Rows are points. Two turns around zero, p and q, are shown by what they do to some points. Where does a point land after both, in the order given? Backwards means that the second turn is done in reverse. Each puzzle has new turns, and all numbers are rounded.

Turn p:
[-0.7 -1.6  1.8] -> [-1.7 -0.5  1.7]
[ 2.1 -2.1  0.5] -> [ 1.2 -0.1  2.8]
[-5.0  1.5  0.2] -> [-3.7 -1.5 -3.4]
[3.0 0.2 0.8] -> [1.5 2.1 1.7]
[ 0.6  2.1 -3.2] -> [ 2.7  0.1 -2.8]
Turn q:
[-1.6  1.1 -2.1] -> [-1.8  2.2 -0.2]
[-1.8  1.6  2.8] -> [2.5 1.8 2.0]
[4.3 3.1 1.0] -> [ 3.4 -0.2 -4.2]
[-2.1 -0.7 -0.2] -> [-1.1  0.7  1.8]
[-1.2 -3.6 -1.2] -> [-2.9 -2.0  1.9]
[ 2.5 -1.5 -0.4] -> [-0.2 -2.5 -1.5]
Where do these land?
q, then p: [ 1.0 -2.4 -2.6] -> [-1.4 -3.4 -0.4]
q, then p backwards: [-2.5  0.9  1.7] -> [ 2.8 -0.5  1.3]
q, then p: [-1.8  1.2 -0.1] -> [-0.7  1.7 -1.1]
q, then p: [2.2 0.5 0.2] -> [ 2.0 -1.0  0.2]
p, then q: [ 3.5  0.9 -3.3] -> [ 1.2 -2.0 -4.3]
q, then p: [-2.3 -1.1  4.2] -> [-1.2  3.2  3.5]

Turn p:
[-2.1 -2.5  0.6  3.4  0.2 -2.1] -> [ 0.9 -1.7 -2.1  3.8  1.3 -1.6]
[ 2.4 -1.7  2.8 -2.5  3.3 -1.6] -> [-1.4 -1.6  3.8 -1.0  3.9 -1.2]
[-1.7  3.2  3.7  0.1 -4.5  1.2] -> [-3.1  3.9  0.7  3.2 -3.0  1.9]
[ 0.0 -1.3  0.0  3.1  0.9  0.9] -> [ 2.4 -1.7 -0.2  2.0  0.1  0.7]
[ 1.3 -0.2 -3.5 -2.2  1.9 -3.3] -> [ 0.8  0.2 -1.3 -4.0  2.4 -3.1]
[-3.4  1.3 -2.5 -1.0 -1.2  1.8] -> [-1.3  0.4 -3.6 -1.4 -2.1  2.0]
[ 1.4  1.7 -2.9  0.2  1.5  1.2] -> [ 2.7  0.6 -0.4 -2.8  0.0  1.2]
[ 2.0 -0.4  1.7 -1.1 -2.1  1.9] -> [-1.0  0.0  3.0  0.1 -2.5  0.1]
Turn q:
[-0.4  1.9  1.5 -2.0 -4.6 -1.5] -> [ 1.9  0.2  2.6  1.3 -4.2  1.9]
[ 0.8  1.3 -1.1 -1.4  1.1 -1.0] -> [ 1.5  2.0 -0.7 -0.6 -0.1 -0.8]
[-0.2 -3.1 -3.6  2.1  2.1  0.7] -> [-1.9 -1.8 -3.7 -2.7  1.5 -1.4]
[ 4.9 -2.0  1.8  3.1  0.1  1.0] -> [ 2.4 -4.3 -0.9  2.2  3.4 -0.2]
[ 0.6 -3.8  2.6 -1.3  2.0 -0.8] -> [ 0.7 -1.2  2.4 -2.7  3.4  0.9]
[-2.7  3.7 -0.8  1.7 -1.1 -0.4] -> [-2.1  1.5  0.1  2.3 -3.2 -2.0]
[-3.0  1.8 -0.3 -2.1  0.4  2.0] -> [-2.5  3.4  0.2  0.2 -0.8  1.6]
Where do these land?
p, then q backwards: [2.2 0.5 1.6 3.8 0.1 1.3] -> [ 2.3  2.1  2.9 -1.3 -1.8 -0.6]
p, then q: [ 2.7 -1.9 -2.7 -1.9  0.8  1.2] -> [ 2.7 -0.1  1.7 -2.5  0.2  2.7]
q, then p: [ 1.7 -0.9 -1.5 -0.9 -2.3  0.9] -> [ 1.2 -1.3  0.5 -1.5 -2.7 -0.1]
p, then q backwards: [-2.0 -0.9  1.8 -2.0  0.3 -1.1] -> [-1.8 -0.7  0.3  2.0  1.2  1.9]
p, then q: [ 2.3  5.2  0.8 -1.4 -1.2  2.0] -> [ 0.3  3.2  1.4  4.6 -0.9  2.5]
q, then p: [-3.5 -0.5  0.9  4.2  1.3  0.5] -> [-2.2 -1.2 -3.6  2.8  2.3 -0.7]
p, then q: [-3.4 -1.6 -0.9 -1.9  1.0 -4.8] -> [-1.5  2.1 -1.0 -4.6 -0.6 -3.7]
